Each row of a before or after table is a point. One or more steps were done to the points. Then noise was added and the rows were shuffled. The steps act on columns, c1 being the first. What was done? A step turns or swaps two columns, mirrors them in a line or flattens them onto one, adds a multiple of one to another, or multiplies or shifts one. Angles are multiples of 10 degrees, from the lower column toward the higher: turns from -170 to 170, lines from 10 to 170 but not 90. Use the fewest steps. Two steps may share a column if one is a turn and the other turns, adds or multiplies; they go together, in the order done. Otherwise the lowest column goes first.
In the rows, zero is written as 128.

Before (12 x 2):
[[147 152]
 [192 148]
 [ 75 161]
 [118 146]
 [ 84 139]
 [ 97  63]
 [ 85  40]
 [108 125]
 [170  78]
 [120 154]
 [116  69]
 [ 64 117]]
After (12 x 2):
[[ 50 121]
 [181  80]
 [ 29 122]
 [117 137]
 [115 171]
 [106  69]
 [ 86 177]
 [136 154]
 [143 150]
 [157 128]
 [ 67 109]
 [129 195]]
Steps: turn c1 and c2 by -60 degrees

Before (9 x 6):
[[137 130  98 121 148 162]
 [148 113 106 153 160 187]
 [111 102 120 109 151  90]
 [139 129 115 108 100 125]
 [115 117 145 137 118 144]
 [169 131  96 154 136 120]
 [118 168 117 157 147 121]
 [132 128 135 121 129 135]
 [112  80 118 173 109 112]]
After (9 x 6):
[[124 224  97 120 149 122]
 [170 136  89 142 123 120]
 [159  91  97 134 150 187]
 [106   7  84 114 118 114]
 [132 125 136 125 128 136]
 [142 134 118 156 143 161]
 [121  62 140 145 155  90]
 [129 132 138 149  98 127]
 [112 102 130 111 122 144]]
Steps: turn c1 and c5 by -20 degrees; multiply c2 by 2.5; mirror c3 and c4 in the line at 150 degrees

Before (12 x 11):
[[ 40 161  97 171 149 131 111 111 134 157 168]
 [ 86 120 101  96 137  75 139 132 145  75  64]
 [ 74  89 137 111 170 110 130 124 163 188 164]
 [122 137 126 127 130 156  26 183  97 148  83]
 [ 88  99 125 125 161 133 135  79  73 151 129]
 [152 175 160 144 207 127  40 243  38 125 125]
 [ 86 157 128 121  98 111 188 129 141 166  74]
 [166 182 125 111 191 219  78 209 104 107 108]
 [100 101 171 147 105 117 139  95 140 116 173]
 [ 93  66 130 197 140 140 204 110 182 120  63]
 [148  71  77 162 121 101 168 116 136 141 151]
 [184 202 148 130 205 124  21 157  96 139  96]]
After (12 x 11):
[[109  92 172 150 106 117  94 137 119 113 174]
 [ 90  72 135 151 167 109 122 128 158 191 165]
 [143 191 125  97 191 221 209  80 130 107 108]
 [153 216 150 104 205 125 159  22 109 140  95]
 [115  56 131 208 142 139 112 204  96 119  64]
 [135 182 161  57 208 126 240  40  67 126 125]
 [167  84  78 152 123 104 119 169 103 143 152]
 [ 77 141 129 137  99 111 127 190 138 166  76]
 [119 132 127  98 131 153 185  27 114 147  83]
 [ 36 128  96 156 150 131 110 109  91 156 168]
 [ 92 107 103 125 135  77 135 141 168  74  63]
 [103  89 125  77 159 134  76 136 105 151 126]]
Steps: turn c1 and c2 by 20 degrees; turn c4 and c9 by -60 degrees; swap c7 and c8
